Each wall is flat, endless, passes through zero and stands at right angles to its row. A trip goes straight from one point to another. Which walls does it cross, in order?

Walls:
(1): -30	6
(2): 69	-22
(3): -26	50
(4): -40	-9
(5): -38	-28
(6): -5	-51
Trips:
-86	-27 to -28	-34 -> 3
-36	37 to -12	-9 -> 6, 3
-88	-60 to -9	4 -> 3, 6
-23	-41 to 72	-16 -> 2, 1, 4, 5
33	7 to 55	15 -> none

Walls:
(1): -48	-23	-38	31
(2): 36	-95	52	-11
(3): 14	2	-2	16
(4): -25	-20	-5	-25
(5): -42	-1	-13	62
Trips:
-1	-35	-10	-5 to 61	-25	-71	-3 -> 3, 4
-22	31	-19	51 to -17	25	11	32 -> none
17	0	-11	-33 to -41	-12	26	-62 -> none
6	19	-41	30 to -17	-21	-13	1 -> 4, 3, 2
10	-33	1	-22 to -53	-10	14	24 -> 1, 5, 2

Walls:
(1): 19	-12	19	14	30	-31	-35	-19	-21
(2): -21	-17	-9	-13	6	7	-29	-45	-12
(3): -10	-51	2	12	29	14	-3	33	24
(4): -46	35	-11	-22	-13	63	-7	10	53
(5): 25	-8	11	20	32	3	4	-28	95
(6): -42	-62	-40	-26	33	19	-2	50	-27
(7): -19	-2	19	58	13	95	8	47	52
(8): -13	19	-51	11	-45	-18	-34	35	82
(9): 64	12	20	-11	-37	-5	-6	16	11
(10): -21	-23	-11	20	37	61	37	4	13
(11): 48	51	-37	16	-38	32	17	6	62
Trips:
66	33	2	50	-7	-18	-12	-6	5 to 21	16	-41	40	2	28	18	-1	24 -> 7, 10, 1, 4, 3
-12	24	-45	-70	-28	5	-23	-59	5 to -30	48	-51	-57	-13	34	11	-18	21 -> 6, 10

Walls:
(1): 16	-22	-12	-47	-16	-60	2	31	-26	7	-31	32	26	-6
(2): 1	-5	-17	-5	30	12	-9	76	58	-7	3	51	53	26
(3): -35	-18	-5	-35	41	7	-31	-13	13	29	27	34	33	17
(4): 36	22	-64	-19	-14	19	4	13	-54	-25	9	-62	-87	-1
(5): 49	47	-12	59	4	-41	-4	17	-31	-18	-23	23	-12	-21
(6): -14	3	13	-23	1	-41	-10	30	-10	-13	36	-19	14	60
(7): -7	-3	69	21	50	-12	75	-58	-24	2	4	-39	-41	11
(8): -3	-14	33	-7	0	29	4	-37	72	11	16	-24	4	37
Trips:
28	18	4	-28	9	-16	12	41	34	58	65	6	-1	16 to -3	5	10	33	39	-68	-22	41	-42	21	-12	33	30	13 -> 5, 8
46	53	-5	35	-7	-9	-19	37	5	19	-44	-32	4	-16 to -6	4	18	68	-18	18	-5	60	5	-18	-17	33	-8	-51 -> 1, 4
-4	31	-17	24	36	20	14	35	59	28	-19	9	42	-37 to 0	-37	5	41	16	23	-47	6	11	-16	-1	37	7	-18 -> 8
-20	41	22	3	-44	-12	-44	48	-13	-62	-8	-7	-29	23 to 11	34	-32	-9	-33	10	-34	42	-27	55	73	5	-61	-44 -> 2, 1, 6
7	47	-29	22	-2	-8	48	4	1	49	-18	-46	11	-6 to 51	-37	12	-95	33	24	37	-9	27	29	74	-17	-1	-24 -> 8, 5, 3, 6, 1, 2
8	-36	-6	-15	-59	-36	6	-15	-4	51	-7	-45	-39	-10 to 37	-26	12	-40	-7	77	5	-44	24	-11	25	-5	37	11 -> 1, 3, 4, 7, 2
